Every row gives one point. To make a cloud, some directions were put in groups of two or more. Within a group, all points are equally far from the middle, so they leave a hole (a ring in 2 directions, a hollow ball in 3). The other directions are filled evenly. Then the cloud was stretched, turned, moved and blurred a little. How many holes are there, and how many directions does each take, smallest first?

Cloud, 20 rows:
[[ -5  18   4]
 [-36  -1 -18]
 [ 22 -23 -27]
 [-18  25   3]
 [ 10 -21  47]
 [-34 -26 -30]
 [  9  23  38]
 [-15 -11   0]
 [ -5 -41   0]
 [-43 -30   8]
 [-18 -36  10]
 [-17 -15  -3]
 [ 19 -52 -34]
 [-40  25 -33]
 [-11 -29  -8]
 [-24 -37 -37]
 [-50  -6  29]
 [ -6 -57  23]
 [-12  23   0]
 [ 21  37 -11]]
Holes: 0

Cloud (29 x 4):
[[ 15  15  22  21]
 [ -2  11   2 -46]
 [ 20 -20 -11 -29]
 [-16  -5 -17  33]
 [ 30 -16  -8  20]
 [-32   8  18 -25]
 [-22 -20   5 -26]
 [-27  41  17 -31]
 [-34 -14 -43 -35]
 [-46  42 -28  10]
 [ 17 -29   0 -18]
 [ 13 -22  12  11]
 [  6 -21 -50 -13]
 [ -1  -9  -3  32]
 [-57  37 -10 -20]
 [-26  53  19  -2]
 [ 35 -11 -12  17]
 [-61  25 -30 -20]
 [ 15  23 -30 -32]
 [-26 -26 -39 -31]
 [  3 -41 -17 -14]
 [-15   8 -41 -42]
 [-22 -20 -14 -40]
 [ -1  15 -39  28]
 [ 11  45   5 -32]
 [  1  16 -29 -43]
 [ -8 -32 -48   3]
 [-11 -35  -6   9]
 [ 38  29  11   0]]
Holes: 1 (4)

Cloud, 51 rows:
[[-35   6  -5 -17  14  21]
 [-10  19 -17   0 -36  22]
 [  0  11 -68  22   3   8]
 [-33 -21  19 -11 -11  42]
 [-42  19  -5  17  21  27]
 [  6  36  13  20 -24  35]
 [-21  14  57  17  10   7]
 [-22 -54  -1  38  10  44]
 [ 20  59  -3   9   4  30]
 [ 21 -12  45  29  26  16]
 [ 39 -18 -25  30 -18  17]
 [ 41  31 -30  26  15 -18]
 [-21 -17  -4 -26 -12  12]
 [ 20   4 -19   8  18  59]
 [ 34  -2  23  -6  43  25]
 [ 19 -16  24  40  11 -10]
 [ 16   3  13  22  -6  60]
 [  1  -4   0  39 -43  19]
 [  5   8  47  32 -17   7]
 [-50   7  10  14  12  26]
 [ 33 -14  -5 -31  11  12]
 [  6  10 -34 -16  33  27]
 [ 36  -5   3  11   8  54]
 [ 29  31   0  31  46 -10]
 [ -2  20 -15  27  45  32]
 [  9  29   6  34  24  47]
 [  7  36 -11   4  12  51]
 [  1 -35  15  22  36  13]
 [ -3 -47   1  -8 -25  32]
 [ 41  -1  47  -2  12  15]
 [ -2  12 -11  44 -40  20]
 [ 19  65   8  -4  -2  -5]
 [ 15 -39 -20  35  -7  -1]
 [ 45  29  16  22  42  10]
 [ 42  25 -31  17  13 -23]
 [-28  34  32  15  22  -4]
 [-24  16  21  45 -18  -1]
 [-17 -13 -22  -8  11 -16]
 [ 20   3 -64   3   7  10]
 [ 41  62 -11  -2  16  13]
 [  6 -13  57   0   4  33]
 [ 16   3  26  20  35 -25]
 [  6  47 -24   6 -20  -4]
 [ -3 -22   8  23   9  67]
 [-12 -19   5  65 -15  17]
 [  8   7  41  14 -22  36]
 [  4  29  -8  62  -5  20]
 [ -7  13  54  30  -8   8]
 [-48 -38  14  39  -4  32]
 [-12 -13  46 -19  14  23]
 [ 22 -21 -30  -2   3 -14]]
Holes: 2 (3, 3)
